Each row is a point. Two turns around zero, p and q, are shown by what they do to some points. Where does a point land after both, in the order given? Backwards means that the second turn is done in reverse. Each puzzle has new turns, and all numbers are rounded.

Turn p:
[ 31 -10] -> [-4 32]
[-32  -3] -> [ 16 -28]
[10 22] -> [-24   0]
[-38  12] -> [  5 -39]
[ 29 -21] -> [ 7 35]
Turn q:
[-33  31] -> [44 -8]
[24 -9] -> [-25  -5]
[ 10 -23] -> [-21  14]
Where do these land?
p, then q: [10 -7] -> [  5 -11]
q, then p: [12 39] -> [31 26]
q, then p: [-22 -32] -> [-36 -15]

Turn p:
[-40  20  20] -> [38 19 24]
[  0   3 -26] -> [-20  17   0]
[ 32 -38 -17] -> [-42 -31  -8]
[ 8 14 23] -> [ 23  -5 -15]
Turn q:
[-5 20 13] -> [-13  11  18]
[ 28 -32  -5] -> [ 32 -28  -8]
[ -8  11 -51] -> [ 14  37 -35]
[-21  -1  -9] -> [-15   6 -16]
[ 5  1 51] -> [-18 -26  40]
Where do these land?
q, then p: [-21 -39  -5] -> [-37   2  25]
p, then q backwards: [ 5 40 23] -> [ 19  -5 -42]
p, then q: [-11 -37 -18] -> [-36 -23   2]
q, then p: [23  8 23] -> [ 19 -27  -6]
q, then p: [  3  28 -23] -> [ 13  23 -25]

Turn p:
[  8 -25 -17   3  45 -13] -> [  8 -40  -7   7 -35  13]
[  5 -11 -23  16  -3 -11] -> [ 17  -6 -21   0  -1  17]
[-17 -24  -1 -18  -1  51] -> [-34 -11  32   5  20  32]
[  0  46 -11  12  -4   4] -> [-16  24 -31  17   6 -18]
[ -3  14 -14 -13 -15 -14] -> [  1  27 -10  -8 -10   4]
[25  8 -8 -1 -4 -5] -> [ -3  -1 -20 -18  -2  -6]
[-18  -8  74   1 -18 -11] -> [ 26   8  56  -3  23 -43]
Turn q:
[27 -3  4  1 16 -8] -> [ -7  -8 -25   5   3 -18]
[ 17 -13   6  13   5  69] -> [-15  49  -8  33  40   7]
[  7 -17  11  13  -2 -14] -> [ -7   2   4  -4  -6 -27]
[ 23   1 -14 -43 -27 -17] -> [-31 -41   2  19 -18  16]
[-19   6 -31  11   5 -17] -> [ 37 -11   9   4 -15   1]
[ 21  32  12   4  -6 -13] -> [ -5 -30  -8 -14  25  -5]
[ 0  2 12 15 -5 -4] -> [  0   1   7 -11   9 -13]
[-76  -7   0 -14  13   4] -> [ 27  36  19 -32 -37  37]
Where do these land?
p, then q: [ -4  -1  16 -11  15  -1] -> [-11  -1  12 -15  -4 -10]
q, then p: [ 13 -23  -7  25  10   5] -> [ 22   5 -24   4  -9 -17]
p, then q: [ 13  -4  37  30 -27 -30] -> [-12 -35 -45   3 -10 -24]
p, then q: [-20  21 -42 -10   2  23] -> [35 19 23  3 23 24]
p, then q: [-20  -7 -33  12  -3  14] -> [17 25  1 18 25  5]
p, then q: [-20  38  10   0  -8  26] -> [ 39   0   0 -34   6  -1]
q, then p: [-38   9  19 -45  20  -5] -> [-45  30  11 -15  17  27]
p, then q backwards: [ 39 -20  -6   6  17 -33] -> [ -8  19  -5  -5  25 -47]
q, then p: [ 36 -13   6  -7 -25   1] -> [30 -2 15 32 -3  7]

Turn p:
[-33  32  -7  29 -23   3  35 -23] -> [  8   2  42   3  -1 -30  18  47]
[ 40 -19  16  -4  11 -16  10 -23] -> [-18 -12  -8 -13 -24 -21   6 -38]
[-7 23  0  1 40  4 -9 -4] -> [-23  33  11   3  -3   7 -22   2]
[-28 -45 -27 -29   5   9   3   5] -> [-22 -24 -44  -1   9  23   6  30]
[ -2   9  15  20  -5  29 -30   5] -> [ 33  12   5   9 -18  12 -26   4]
[-22  16  44 -35 -26 -21 -15   7] -> [  1 -31  33  44  14  27   3 -20]
[ 36 -32 -28 -35 -14  23  20  19] -> [  6   1 -58  -5  -1   7  47 -12]
[-34  -1 -26   7 -21  32 -13   8] -> [27  1 -7  0  3 24  0 47]
[ 41 -11   2   8 -33 -22   0  21] -> [ 32 -16  -8 -17  16 -14  17 -39]
[-34  34  28  40  45 -12  32  -8] -> [-30  25  39  23   6 -49 -38  22]
[ 44  -6 -17  -2  20 -28 -32  -7] -> [-11   8  -5 -46  -1  14 -10 -44]
Turn q:
[ 21 -19  28  33  12 -24  59 -10] -> [-15  40  36 -17 -56  18  12   3]
[-26   6  -6 -15 -35 -29  19  -2] -> [  7  26   7  -4   3 -49 -11  10]
[ -1   3  21  15  24 -29 -27 -26] -> [ 12  12 -20 -31   2  28   7  31]
[ 13  20 -25   1 -32  26 -11   3] -> [ 24 -23  20  19  26 -13   9 -18]
[-32 -10   4  22  19 -29 -26 -12] -> [  4  12 -28 -49   7   8  -9   8]
[-26  25   3   6 -10 -21 -20  38] -> [-24 -12  -3 -28  32 -30  10  13]
[ 44   3   5 -19  12  36 -14 -46] -> [ 41 -15  -7  44 -11  44   7   9]
[ 21 -15 -30 -31  20  19  -2  35] -> [-34 -15   2  38  20  16 -27 -18]
[ 11  29 -40  23  -1  54  -8 -32] -> [ 53 -53  22   5   1  17  -9 -25]
[ -1 -27  11 -12 -19   5 -14  32] -> [-25  13 -19  15  18 -11  18 -22]
[-24 -15  28 -23   7  -8  44  18] -> [-39  17  -9   8 -41 -29  -7   7]
Where do these land?
q, then p: [-59  31  -1  -6 -30  15 -16 -28] -> [-20 -18 -20 -48  27   0  20 -46]
q, then p: [  3 -50   2  23  23  33 -16   3] -> [ -3   3  -1 -15 -47  13  24  41]
q, then p: [-44  10 -14 -35 -16 -25 -18  10] -> [-27   7   4 -31  43  20 -22 -15]
q, then p: [ 35   2   9  17  20 -22 -25  -6] -> [  3  35 -23  34  -9   1   4  10]
p, then q: [ 17  21   7   0 -23 -30  14  50] -> [  3   4  12 -12 -33  49 -16  30]
p, then q backwards: [  3  22  12 -30  -8   7  26  23] -> [ 31 -13  14 -16 -31  11  -9  11]
q, then p backwards: [ 14 -30   9  35  47  -7   8 -17] -> [ 13   4 -23 -23  14  15 -52 -27]
p, then q backwards: [ 20  28 -38  16  26  43   4 -12] -> [ -6 -27  34   8  -6 -51  18 -26]
q, then p: [-29 -22  -6 -17 -45 -11  14 -21] -> [ -5   9  44 -35  14  -2  11 -29]
q, then p backwards: [ 40 -13  20  -4   6  -5   8  -2] -> [ -9  27  -2 -32   2  21  -3  -6]

Turn p:
[ -8   5  12  13   4  -7 -30  12  10] -> [-20 -18 -11  -9  11   9  -5  -3  21]
[-28  29   0  24 -32  16  18  29  16] -> [ 13 -47  33 -30  -7  13   2  17  -2]
[ -2 -41   6 -20  26  14  37   1 -31] -> [  7  38  -5  18   6 -23 -10  44 -29]
[ 30  33 -15  42   7  -1  -4  -8  20] -> [-15 -23  27  -1  -8  -8 -23 -48   1]
[ 34 -28  -3  38 -14 -20 -57  -9  14] -> [-22  19 -15 -26  -4  -9 -25 -41  59]
[-30  -9   4  26   3  -2 -41 -25  -1] -> [ 11  -7 -21   3  23  24 -31  -8  36]
[-19  40  26   9 -40   4  42  -9  19] -> [ 22 -21  60 -14  14  30  25   1 -11]
[ -6  15   8  23 -10 -31 -23   5 -20] -> [-14  -2 -14 -31  10  30 -14 -18  -1]
[  5 -14 -10 -74  10  37  28   0 -38] -> [ 16  34 -16  45 -38  -4  29  47 -37]
[ 16 -15 -44 -48  17 -13  29   0   8] -> [ 22  14 -23  17 -16 -47  32  -8 -33]
[  9 -16  16 -32  28   2   2   4   2] -> [-19  16 -13  25   9 -16  18  17  -5]
Turn q:
[ -9 -14  16  -6 -37   2  40 -44  13] -> [-13  10   7 -19   6 -41 -37  43  -1]
[-10 -10  35 -26 -20 -23 -15  23  20] -> [-35  22 -19 -17  27   6  -7 -17  26]
[-21  59  19   4 -12 -16   9 -23  34] -> [-26 -14 -48 -10 -17  22 -30  39  -5]
[  5  -6 -11   5 -34  14 -47  20 -48] -> [ 18 -44   3  20  45 -10  18 -28  23]
[-49   2 -47  39   7  20  10   6 -19] -> [-21 -53  38  27 -28  -5  16   3 -23]
[ -8  10 -10 -27  23   3  -5 -17  -8] -> [ 7 13  5 27 -8 16  5 20 14]
[ 37   8 -31 -13 -12 -39   1   3 -25] -> [ 28  10  -4  34  30   9 -28 -19 -26]
[11 11 -6 -1 17 19 19 14 37] -> [  5   8   2 -21 -43  14 -14 -10   3]
[  0 -15  24  17  40  35   0  23 -19] -> [ 14  -3  27 -30  -9  14  52  -4   4]
[ 44 -45  11   8  28 -14 -10  -4  16] -> [ 23  50 -10 -12  -4 -25  25 -27 -15]
Where do these land?
q, then p: [ 67  22 -38 -59  32  19   6  19   9] -> [-30   2  54  28 -49  17  -2 -49  45]
q, then p: [-11  17  51  10  17  10   4   1  68] -> [ 49 -28 -18  -3 -37   8  54  13  -4]
q, then p: [30 35  7 16 -4  4  2 14 -1] -> [  3  24 -12  21 -36 -13  -2   1   8]
p, then q: [ -1 -40  30 -12 -18  -1   6  -4  13] -> [ -9  12 -11 -20 -20  41 -17  -6  -6]
q, then p backwards: [-25 -18 -14  -2  -8  22   1   3 -43] -> [-6 15 23  5  2 21 22 -2 43]
p, then q backwards: [ -8 -23   4 -19  -7 -15 -39  -4  -1] -> [  5  10  27 -18   5  -2 -35  -5  17]
p, then q: [-10  10   0  22  34 -24   8 -39 -13] -> [ 30  -4 -14  23 -11   1  45  18  -7]
q, then p backwards: [-14 -30 -57   8  -8   4  21 -22 -25] -> [ 19  10  -8   5  29  43  47 -10  22]
q, then p: [-34 -14  19   2   8  -9  14  46   9] -> [27 -8  3 29 23 27 13 34 -1]
p, then q: [  1   7  -6 -31 -36 -10 -15  -8 -12] -> [ 21 -13  15 -10 -13  -4 -40  11   6]
q, then p: [ 6 33  4 66 -8  1 -9 -7 -4] -> [ 24  44 -30 -15 -26 -25 -12  18 -16]
